Each wall is flat, endless, passes through zero and stands at right angles to its row. A trip goes straight from one point to another. Which walls does it cross, in order?
In the rows, 128 means zero.

Walls:
(1): [ 80 138 166]
(2): [ 94 152 107]
(3): [108 110 169]
(4): [126 137 104]
(5): [125  73 100]
(6): [156 184 105]
(7): [122 148  97]
Trips:
[173 177 149] to [182 156 152] -> 7
[112 160 104] to [162  80 129] -> 1, 5, 2, 6, 7, 4, 3
[132 110 175] to [106 145 189] -> none
[199  90 114] to [157 143 112] -> 4, 7, 5
[189 113  68] to [110 173 116] -> 2, 5, 1
[115 194 142] to [ 90 125 201] -> 3, 4, 7, 6, 2

Walls:
(1): [154 116 120 142  72 120 118  97 174]
(2): [132 139  98 103  97  83 118 117 132]
(3): [ 78 157 124 142 143 153 138 171 129]
(4): [133  74 146 133 132  96 176 102 136]
(5): [ 87 142 164  97 102 113 133 121  76]
(6): [164 105 150 211 143 199 125 151  79]
(7): [128 134 155 125 122 128 134 123 124]
(8): [167 193 111 118 153 139 119  76 138]
(9): [106 133  68 159  70 134 178 117 147]
(10): [163 119 137 140 105 160 111 125 129]
Trips:
[ 87 120 116 103 106  93 148 122 145] to [192 104  88 111 135 186  87 137 150] -> 3, 5, 10, 4, 8, 6, 9, 2
[175  53 130  75  94 132 146 151  84] to [107 126  89 155  69 226  96 117 105] -> 7, 9, 2, 4, 3, 5

Walls:
(1): [114 110 131 128 142 171 122 128 134  39 149 120 104 189]
(2): [124 144 149 167 162 131 137 124 153 105 143 120 136 153]
(3): [132 180 145 128 145 106  61 126 136  94 109 177 130 190]
(4): [210 117 125 132  72 132 137 113 140  96 109 119 201 150]
(5): [123 128 111  55 154  99 145 173 163  76 140  72  76 153]
(6): [ 87 132  94  75 142 134 141 181 103 163  49 163  45 130]
(7): [128 184 151 169 149 165  95 133 100  72  96  91 122 188]
(8): [182  84 188 170 150 185 139 172 121 115 103 110 134 171]
(9): [128 110 119 126 139 127  87 167  78  89 127 130 103 104]
Trips:
[138  59 165 117 132 109 172 107 112 141 126 108 165 138] to [ 57 107 101 121 136 146  97 146 214 147 155 100 149 100] -> 2, 5, 4, 8
[113 114 106 152  98  56  99 176 168  97 142 167 138 142] to [ 97 113  82  93 142 173 164 126 144 105 102 140 106  95] -> 6, 2, 4, 3
[139 205 186 103 133 128 140 215 145 107 123 109  83 113] to [177 105 170 175 143 140 196 156 120 144  74  86  63 208] -> 9, 3, 4

Walls:
(1): [164 110 170 166 103 105  81 117 165 113 111 135 117 127 140  81 135 143
 156 121 172 108 147  68 122 172 143 145 149 159 135 138]
(2): [135  41 141 183  83 151 137  77  42 110 116 153 119  99 159 139 156 145
 133 119  75 123  90 125 136 167 144  73 116 111 109 117]
(3): [126 178 146 143 195 142 135 125 166 152 183 138 100 155 143  90 108 139
 152 110 106 123 159  99 124 127  54 131 116  90 123  73]
(4): [ 89 150  86 133  82  94  34 138 124 196 127  45  83 155 159  98 159 156
 114 124 136  93  94 141 116 141 111 134 116 146  93 130]
(5): [171 132 177 153 143 116 115 142 127 117 137 184 120 152 148 121 139 116
 111 117 117 138 165  78 157 157 151 170 127  99 151  52]
(6): [117 113  59 125 138 105 121 120 230 141  89 142 199 141 136 171 153 123
 191 124 112 182 139 107  90 129 165  44 124 143 113 119]
(7): [196 118  83  42 168 180  88 111 136  99 132  92 114 145  87 162 102 206
  97  94 200 163  95 180 147  94  55 128 167 128 143  97]
Trips:
[150 128 144 141 107 130 140 172 139 202  57  93 118 107 154 143 118  93
 168 129  91  91 143 202 146 125  96 102  90  82 121  68] to [122 167 113 107  66 128  41 119 122 101  43 176 164 178 136 170  75 152
 175 128 130  98 179 107 124 156 171  88 123 111 140 165] -> 3, 5, 1
[134 194  99 102 132 112 124 144 144 130  72  46 130 200  88 163 131 148
 167 102  84 104 148 106  73 122 113 137 151 114 166  77] to [188 137  59  86 172 126 110 164 157 125  77 121 196 159 148 155 157 135
 148 166  97 130 108 140 159 168 112  95 169 116 134 118] -> 3, 4
[142 122  97  95  56 141 121 170  42 169 198 135 113 144 159  45 102 154
 121 152 142 116 185 180 154 146 156  84 133 138 123  95] to [144 156 136 163 103 150 137 150 203 120 155 138  96 107 152 102 124 122
 115 101  90 130 135 113  94 148  75 153 109 110  87 142] -> 3, 1, 2

Walls:
(1): [152 159 150 133 111 101 174  93 181 185 136 167 107 126 132 102  83  89
 159 113 120 173 100 104  85 132 144 140  82 107  61  80 213 169 137 109
 115  75 136 165 119 150 164 106  62  96 152 155]
(2): [ 92 109 185  92 133  87 182  57 113 198 125  95  77 136 183  82  76 168
  84 158 122 138  41 115 177 158 137 129 128 153 133 154 102  91 135 160
  72 176 117 115 134 151 152 126  92 147  70 147]
(3): [157 132 111  81 116  71 125 157 140 136  54  89 127 109 127 124 144 127
  60 161 158 124 111 103 159 103  69 139 153 114 119 160 139 121 127  83
  98 108 131  86 173 137 105 196  82 101 133 143]
(4): [168  99 122  76 136 162 118  97 154  97 198  79 116 161 121  70 156 119
 154  96 128  98 118  94  79 126  76 156 103 100 151 199 125 101 116  70
  82 203 103 136 171 134 119 164 180 102 108  76]
(5): [110  79 185 110 151 123 138 197 109  71 107 129 124 142 157 106 162 143
 182 113 138 170 151 141 158 146 101 225 163 127 190 130 125 144 146 154
 116 130  98 155 147 112 132 114 130 133 123 110]
(6): [108 142 143 110 122 115 109 110 134  68 104  71 129 162 159 168 141 215
 163 115 104 149 128 109  89 126 134 109 147  87 109 150 150 185 175 138
  88  87 109 103  97 109 142 157 149 145 167  48]
(7): [210 176 185 138 189 147 167  81 183 140 153 120 157 146 158 110 136 130
 141 161  69 187 150 117 136 176  92 200 161 150 177 150 180 101 115 136
 132  96 132 189  80 178 181 162  92 106 146  89]
(8): [136 116 152  78  70 130 117 156 117 132 147 124 140  59 193 127 165 219
 129 150 159 112 138  89 159 132 122 153  78  85 130  67 144  87 133 122
 201 164 104 121 121 125 174 173 166 119 154 140]
Trips:
[163 124 111 188 151 137 132  85  36 102 189 159 162 143 142 117 120  95
 145  98 125 114  94 117 109 106 109  95  99 153 114 110 167 105  13 129
 168 123 121 113 132  94 155 127 109 178 130 165] to [173 152 120  85 117 172 146 195  81 124 122 184 170 154 147 107 160 167
 156  97 151 152  85 120 164 157  80 105 135 136 128 180 120 117 218 124
 107 124  98 107 134  69 144 157 162 167 141 130] -> 4, 8, 1, 5, 6, 3
[116 138  80 132  68 107 115 151 164 183 164  89  98 137 121 151 107 135
 151  95 113 147 116  76 115 102 165 110  82  86 160 134 138 134 160 124
  91 119  80 154  79 151 154 164 121 181 211 115] to [133 118  86 122 120 103  95 101 137 133 172 171  80 109 161 131 104 114
 132 147  84  90 158 142  93 123 129 104 178  97 137 145  99  90 148  99
 131  83  63 111 156 131 185 166 156 129 147 148] -> 3, 1
[130 114  92  77 141  88  91  92 190  83  82 153 102 169  96  98 128 112
  97 153 100 188 118 154  58 124 158 135 112 103  80 102  92  99 148 138
 147 112 115  87 171 153 108  91 187 109 102 140] to [ 52 104 116 176 116 102  59 175 127 117  75  95 114 108 185 101  82 135
 177 117  58 139 118  57 161 114  85 118 163 141 130 106 125 147  86  90
 128 142 148 125 130  78  85 158 108 109 179 139] -> 4, 5, 1, 8
[154  78  91  91  84 145  91  77 178 151 166  82 156  83 130 235  83 157
 132 139 119 134 158  89 144 188 125 123 138 146 145 112 136 123 161  94
 136  97 137 117  65 134 144 111 137 109 100 118] to [120 138  98 145 219  73 117 139 125 158 124 139 173 113 118 127 120  99
 139 147 151  78 152 131 172 196 101 124 107 124 121  82 113  80 141  73
  89 107 150 111 131 157 141 119 123  89 158 149] -> 3, 6, 8
[163 153  92 160  65 175 113 114  60  51 158 182 134 139 150 135 168 161
 124 134 102 109 173 127 142 149 156 163 143 128 106 115 114 128 115 119
 155 122 106 154 152 192 138 126  52 101 118  82] to [125  88 150  88 134 149  86  81 128 177 174 120  91 132 139  94 176 127
 114 127 114 189  94 127 106  69 112 125  72 170  25 169  91 171 119  69
  85 108  78 137 124 120  95 121 142 145 139 137] -> 4, 1, 5, 7, 8, 2, 3

Walls:
(1): [149 129  96 153 155 161 126 100 177 137 151 147 189 159 156 151 191 170
 134 102 135  89 120 103 102  91  82 113 148 162  94  92 104  98 116 131
 173 138  95 157  75 162  72 115 154 108  92 138]
(2): [120 114 165 164 132 147 103 144 136 136 107 116 154 129 135  99 135 175
 127  87 149 113 137 116 116  83  93 127 172 113 122  66 131 136 160  89
 116 116  80  91 144 114 121  89 127 125 112 130]
(3): [128 150 123 133 133 145 128  83 175 125 104 145 100 122 130  81 175 101
 128 154  86 134 201 124  82 147 129 108  98 173 153 145 116 226 140 168
 138 186 117  92 158 100 167 115 133  83 154 103]
(4): [116 185  77 142 181 120 119 132 128 125 127  80 146 112 181  98 115 114
  74 116 118 118 167 148 173 192 152 145 122  62 130 144 109 160 186 119
 111 109 107 168 146  97 144 168 126 126 142  86]
(5): [134 171 152 137 162 142 116 114 101 131 125 113 123 170 182  93 116 121
 156 112  99 141 102  78  99 172  94 110 123 124 143 189 178 131 111  93
 111 126 125  80 149 167 103 138 153 130 102 148]
(6): [ 79 136 110 139 169 111 131  71 143 171  91 111 158  82  98 117 141 127
 102 135 146 163  89 158 138 169  97 128 103 120 141 150 111 148 116 209
 182 116 151 121 116 115 177 109  91 156  65 139]
(7): [126 156 117 120 142 181 141 135  98 131 159  99 112 161 152 105 124  59
  39 120  95 151 120 162 125 135 111 146  89 124 140 111 147 130  97 111
 111 156  75  97 133 117 114 120 132 149 142 145]
(8): [107 112  98 107 133 149 122 161 118 122 129  92  78 158  78 109 124 115
 140 169 166  88 130 115 108 117 134 161 155  97 162 120 154 146  77  70
 168  61 109 152  91 115 140 111  78  79  96 163]
(9): [154 105 171 111 116 160 175 134 124 138 143  77 118 127 127 116 150 156
 212 135 154 144 131 165 143  79 107 122 124 143 127 138 148 124 124 160
 167  83 114 110 106  87 101 163  82 123 123 130]
Trips:
[159  94  88 133 122 140 146  86 112 173  64  84 112 148 106 121 142 119
 170 120 118 108 107  54  69 131  98 127 164 104 113 120 123 174 128 118
 157  78 197 163  94  87 145 129 125 130 140 146] to [ 60 133 157 111  88  63 155 127 105 110  90 174 113 127 154  99 210 140
 184  97 218 148 177 120 108 163 125 143 130 168  93 179 150 122 162 110
 113 135 110 112 169  76 153 113 140 145 157  90] -> 1, 8, 6
[205 117 125 119 131 179 109 131 115 130 142 177  97 114 162 120  99  89
 110 132 159 137  94 111 140 123 114 140 137 126 124  47 161 170 129 116
 126 111 135 162 140 175 104 160 161 101 143 105] to [120 169  83 142  94  90 134 129 143 124 125 133 136 136 144 141 175 152
 149 123 136 116  83  97 122 104 105 176 117 101 174 134 130  99  72 158
 150 112 121 124  94 141 174 166 138 145 107 135] -> 2, 7, 6, 9

Walls:
(1): [ 67 107 207 126  87 141 162 130 165 158 167 138 129 135  99  66 131 114
  85 114 154 193 168  81 151  70  96 101 139 119 124 135 120 125 151 153
  74  77 147 167 151 149 160 135 209  91  87 130]
(2): [127 116 178 186 157 146 186  78 102 122 173 132 141 159 110  68 135 100
 150  71 104  80 104 109 113  97  99 155 122 117 157 107 103 169 116  80
 139 112 136 168 130 115 131 138 204  67 130 136]
(3): [ 86 103 118  99 145 133 136 115 167 145  47 172 150  98 140 124 111 113
 122 123 146 171  44  90 193 133 138  67 109 103 160 126  84 133  95  85
 160 153 182 107 154  89 120 144 151 115 110  97]
(4): [ 71  62 172 113 170 100 148 138 100  99 166 123 126 119  85 126 137 137
 121  75 122 147 130 118 180 121 182 133 195  99 100 164 115 142  99 141
 111  97 135 105 139 149  93  70 123 147 136 174]
(5): [168  72  91 124 129 179 137  66 109 193 160 147  68 150 111  91 126 144
  95  98 180 157 110  93 142 142  98 164 115 100 119  73 162 111 141 111
  93 133 115 103 145  95  33 101 116 103 170  44]
(6): [128  89 108 133 145 128 101 118 157 145 158 142 112 103 122  55  96  50
 156 146 111 115 144 156 140 100 142 123 138 104 164 176  92 122 196 125
 133  69 178 137 153 165 101 118  85 155  23  46]
(7): [122 114 124 138 142 164 168 185  99 131 152 129 162  85  95 160 119 123
 107 142 152 172 139  98 117 134 173 148 129  91 160 138 143 121 165 137
 151 178 132  97  97 100 140 125 180  76 105 162]
(8): [102  88  63 146  66 128  95  80 105  61 143 144 117  65 180 148 113  98
  99  50 139 141 199 138 148 117 128  73  95 107 111 178 145 204  83 138
 121 102 158 145 119 119 138 111  57 121 111 113]
(9): [ 48 146 113 121 102 179  95 155 127 120 111  51 180  57 189 113 103  82
 128 155 168 156  56 101  72 104 182 137 136 106 106 133  88 180 140 143
 174 117 104 143  98  68 115 130 103 161 130  84]
(10): [145 153  90 105 105 144 172  87  91 136 139 140  24  90  65 136 142  78
 124 116  94 132 119 152 102 114 128 141 121 159 172 111  77 100 114 152
 164 169 109 199 120 189  91 109 108 108  80 125]
Trips:
[149 138 145  91 134 113 111 154 164 166 117 145 137 138 141 141 133 165
  81 123 144 155 123  91 127 123 142 143 142 149 175 106 126 121 104 135
  95 149  71 125 130  78 152 102 159 121 142 130] to [151 196 151 124 146 146 168 123 187 188 129 120 100 180  93 127 128 175
  95  78 164 149  86 112 162 148 159 114 162  72 160 109 151 111 147 134
 152 111  83 154 131 143 168 113 105 150 135 106] -> 4, 10, 7
[146 157 133 128 107 130 104 135 120 121 199  91 129 126 123 186 135  89
 134  96 168 123 146 204 140 121  79 191 133 217 115 139 105  70 113  83
 122 148 137 152  73 222 152  95 116 135 112 120] to [140 127 107 172 146 102 133 166 136 170 162  99 209  89 147 100 130 127
 119 164 126 122 175 181  54 102 111 160 107 163 136 113 107 151 172 188
 148 129 156 171 169 155 134 108 146 104 134 146] -> 8, 2, 1, 7, 9
[132 128 113 107 135  88 137 108 117 141 118 148 176  64  98 196  66  90
  94 144 116 132 154 139 152 119 147 105  57 117 148 155 140 103 161 131
 129 122 125 110 140 135 118  43 117 104 127 120] to [153 184 142 166 172 133 107 109  50 150  96  85 132 156 120 122  92 115
  67  93 212 102 111 123 131 114 152 169 131  72 144 109 110 103 199 121
  64 145 104 123 104  97 176 106 103 106 104 136] -> 5, 9, 4, 3, 10, 8, 2, 6

Walls:
(1): [103 184 152 118 133  89  99 133 141 134 113 136 131 100 177  92  61 155
 141 133 155 132 152  98 126  93 131 114 116 114 132  91 146 130 110 109
  78 154 120 161 132 107  62 102 122 174 105 151]
(2): [169 191  64 105  96 113 120  93  84  90 134 152 201 154 129 107  64 135
 171 170  93 140 108  68  84 135 143 141 142  94 169 126 145 153 130 200
  73 180 126 166 195 111 159  99 126 132 153 172]
(3): [151  78 153 130  92  99 149 110 146 138 112 106  85 185 122 146 175 147
  95 126 128 115 135 125 176 115 137 114 155 174 138  81  18 132 103 127
 141  55  67 105  93 139 121 192 144 137  46 133]
(4): [108 119 127  75 111 115 113 110 163  66 101 127  91 169  91 118 125 171
  97 191 113  72 158 112 119 167 135 101  96  79 118 123 102 150 156 137
 151 117 111 151 112 171 150 119 125  60 165  99]
(5): [ 86  75 127 163 122 140  71 110 116 127 162 163 113 136 180 137 137 170
 118 114 154  66 107 102 131  68 152 133  76 165 154  56 126 114 167 111
 175 118  93  65 120 115 150 146  30  96 135 140]
(6): [144 185 119 131  75 158 151 126 191 133 118 142  89 168  70  98 112 152
 159  84 106 116 144 136 102 111  94 131 140  85 172 160 134 134 163 200
 110 158  93 127 171 179 158 162 135  97 102  87]
(7): [150 110 135  64  50 166 164 141 207 148 169  75 193 136 107 111 133  70
 122 159  44 128 126 208 141  87 143 170 112  75 147  94 114 151  34  91
 137 131 119 214  83 123 107 143 139 110 101 104]
(8): [153 165 161 147  96 172 162 109  94 108 137  34  92 190 145 145 115  58
 192  86 114 149 147 130 146 172  90 155 193  59 115 125 132  99 142 168
 134 128 137 132 134 112 127 123 133  63 126 100]
(9): [128 122  77 112 154  89 128  97 153 109 122 122  91  87 121 106 108 182
 175 170 137 141 161 103 141 154 171  95  97 110 141 125 122 104 157 153
  95 142  61 141  89 137 161 131 119 123  73 139]
Trips:
[157 127 141 141 108 110 202 112 172  94 155 106 125 114 153  91 155  78
 121 187 132 171 102 145  86  70 164  86 100 132 148 121 141 177 141 169
 133  67 102 106 100 161  95  99 164 100 113  61] to [205 158 110 130 145  97 178  72 166 100 117 107  84 115  56 126 139  58
  65 152 141 115 138 142  55 180 157 174 120 187 164 141 102 162  95 181
 158 102 179 113  85 142  76  88 124 112  92 127] -> 9
[ 80 131 181  47 176 167 133 151 169 119 113 153 159 107 129 141 155 163
 132 148 160 184 135 134 114 125 164 108  66 159  74 117 108 136 169 179
 137 111 123 137  86 100 100 158 132 120  74  91] to [133 115 134  99 150  60 143 168 126 124  95  84  87 140 125  70  98 112
 139 145 133  70 166 157 107 200 116 115 108 113 166  94  67 112 159 157
  93  88  78 150 176 142 149  62 155 225 115 114] -> 5, 7, 6, 2

Walls:
(1): [175 118 105 135  87 106 111 130  94 111 180  80  66 148 104 119  96 108
 140 126  86 106  58 185 118 126 166 156  89 110 154 129 138 153  84 147
 137 157 115 187  80 143 107 155 151 118 108 124]
(2): [ 87 118 124 138  19 199 155 172 136  85 136 103 134 150 170 156 119 149
  95 187 195 126 137 131 155 226  91 182 133 195 132 124  81  75 189 163
 139 155 143 124  91 159  76 139  87 102 121 168]
(3): [111 166 140 111 113  60 128 169 124 122 113 163 147 119 103 135 131  76
 112 106  88  79 173  46  73  87 126 108  83 136 133 112 112 133 184 126
 114 148  94 115 155  50 129 152  85 133 131 147]
(4): [ 59 169 130 145 151 135  97 150  93 128  90 151 179 127  83 138 137 171
 153 158  99 114 145 105 179 111 119 152  82  86 101  80 135  96 152 153
 127 111 121 123  89  99 136 100 188 122 166  55]
(5): [106  99 114 194 152 171 113 157  75 116 102 159  93 103  96 108 180 123
 144 112 151 144 106 136 119 127 115 149 130  74 109 115 138  94 155 199
  99 118  84 166  97 184 160  86 116 152 128 149]
(6): [129 114 121  87 103 151 121 146 149 136 117 124 118 139 128 141  92  99
 103  89  64 181 130 113 127 108 143 151 187 109 157 161 109  98 103 139
 135 206 116 147 199 136  94  91  96 151  90 111]
(7): [ 60 140 140  67 151 119 151 130 149 123 138 164  79 207  90 137 149 142
 117 123 112 102 148 123 117 134 129 112 137  90  88 120  49 161  30 162
  97 192 139 121 122 156 176  86 213 162 138  72]
Trips:
[ 89 137 105  66 131 131 217 126 126  80 122 128 116 135 144 112 183 122
 108 141 137 117 108  93  84 142 138 168 120 163 169 206 169  30 155 128
 166 193 116 121 126 160 190 154  69 181  88  51] to [207  76 114  95 119 119 202 101  94  88 145 151 131 115 145 153 132 166
 114 180 113 187 131  80 121 131 166 206  88 104 138 112  49  93 120 158
 118 135  73 171 171 193 161  97  70 132 168 113] -> 1, 3
[187 139 154 173 163 144 120  97 132 131 118 172  97 101  95 162 120  69
 130 197 164 118 105 135 116 128 159 181  53 107 144 161 137 107 141 129
 156  77  57 103 186  79  39 153 117 139  65 110] to [226  62 142 152 178 110 142 138 113  66 113 163 119 156 128 106 127 116
 109 209 117 149 133 148  94 162 117 122 122 181  83 113 109 154 130 101
  66 166 144  88 132  98 157 136 163 104 149 101] -> 5, 7, 3, 1
[ 96 169  85 119 123 132  92 151 102 113 152 169 203  85 207 145 150 161
 147 105 154 140 139 106  79 102 123 141 144  63  88 118  97 103 157 141
 138 118 156 129  98  78 120 146 113  78 146 174] to [207 157  61 123 170  98  92 168  90 123 112 108 203 164  99 127 170 140
  98 131 184 128  49  52 128 144 151  31 125  93  85 118 136 148 158 140
 120  96 132 163 128  62 169 119 101 188  92 134] -> 2

Walls:
(1): [ 92 111 141 152 107 155 185 140 130  87 118 128 110 138  92  85  90 146
  70 130 134 125 142 124 119  79 158 114 117 115 123 139 180 138 147  96
 141 107 129 103 106  58 161 133 131  84  38 158]
(2): [118 129 100 111 154  74 163 112 128 130  70 101 120 161 110  92 111 137
  94 157 163 110  95 157 157 132  98 152 140 135 132 145  64 188 129 148
 117 156 180 120 117 154 110 200 157 122 190 161]
(3): [109 137 144  94 111 185  79 164 110  92 140 176 193 125 106 126 130 120
 166 149 185 159 149  66 103 126 116  95 127 185 139 116 149 153 171 167
 112 135 121 158 172  62 143 108 156 146  94 120]
(4): [ 85 111 121  82 101 108  93 161  80 125 111  66 209 153  85 118  78 119
  77 128 234 163 128 174  98 101 176 118 162  95 168 153 114 147 136 127
 145 126 110 171  58 128  96  81 152 127 164 139]
(5): [ 74 190 164 149 111  92 137  73 147 113 115 101 136  56 128 100 139  95
 115  71 123 170 193 135 105 121  98 135 161 132 148 166 165 109  89 108
 126 168 105 144 169  55 138  96 166 150  66 102]
(6): [140 120 123 158 138 134  76 150 115 133 153 130 122 159 165 115 110 122
 143 137 141  88 177 157  86  99 160  89  74 148 113 169 118 101 127  64
 144 182 123 131  55 182 149 104 134 143 153 137]
(7): [ 84 122 138 123 123 121 141 147  78 108  93 156 177 160 158 162 145 149
 181 135 148 103 194 143 128 120 134  52 166 109 159 125 148  68 107 117
  99 148  94 156 101 191 107 117 135 168 174 105]
(8): [152  80 114  87  81  98 119 101  76  97 168  85 100 114 100 165 145 170
 115 138  96 186 153 136  75 144 114  85 141  77 126 179 165 165 125 144
 155  64 160 137 107 125 156  94 132 114  82  76]
Trips:
[180 188  99  94  94 127 141 127 162 115 120 125  48 163 139 158  89  77
  99 159 165 149  99 178  98 159 101 124 133  92  74 164 177 159 167 170
 118  72  97 216 143  97 132 162 121 116 122 139] to [ 75  98 128  60 184 102 145 108 119 116 136 211 103 200 108 119 115 142
 125  94 110 188 138 113  74  95 132 142 202 129  99 101 114 170 177 140
 110 125 223 128  79  70 141 122 110 106 158 121] -> none
[ 85 194 124 140  88 124 186  40  76 155 121 156  83 126  63 141 121 106
  46 161 163 114 113 153 152 119 138 106 177 121  96 179 156  93 136  89
 145  84 104 158 165 101  93 140 156 206 162 119] to [ 63 158  47 133 148 135 117 111 134 149 115 173 170 105 120 160 167 118
 100 112 190 126 127 105  69 197 116 126 114  51 184 110 123 155  94 156
 167 181  99 104  92 100 120 141 145  79  55 119] -> 3, 2, 7
[ 87 141 131 175 170 142 116 144 105 148 117 130 128  73 139 102  89  88
 145 158 130 142 128 150 171 165 115 159 129 109 114 111  86 122 152 116
 149  84 144 116  66 150 116 118 118 149 153 154] to [ 77  96 119  58  98 100 130 176 111 143 171 132  87 178 104 156 104 172
 144 137  96 188  92 184 134 165 118 199 123 126 132  94 116  80 159  81
  92 209 175  94  90 121 106 180 128 126 173 101] -> 7
[119  82  60 135 115 139 126 129 114  13 140 109  74 104 134 132 146 134
 125 154 106 140 123  82  97 190 109 122 120 127 124  89 142 114 145 167
 120 171 147 109 134 108 139 149 156 107 126 131] to [122 116 179 114 127 145 163 185 133 159 122 184 128  63 167  77 141 110
 123  67  91 170 183  95 155  97 131  56 168 154  51 110 118 152 147 125
 100  98 122  82 125 144 147 130 203  55 111 210] -> 2, 5, 8
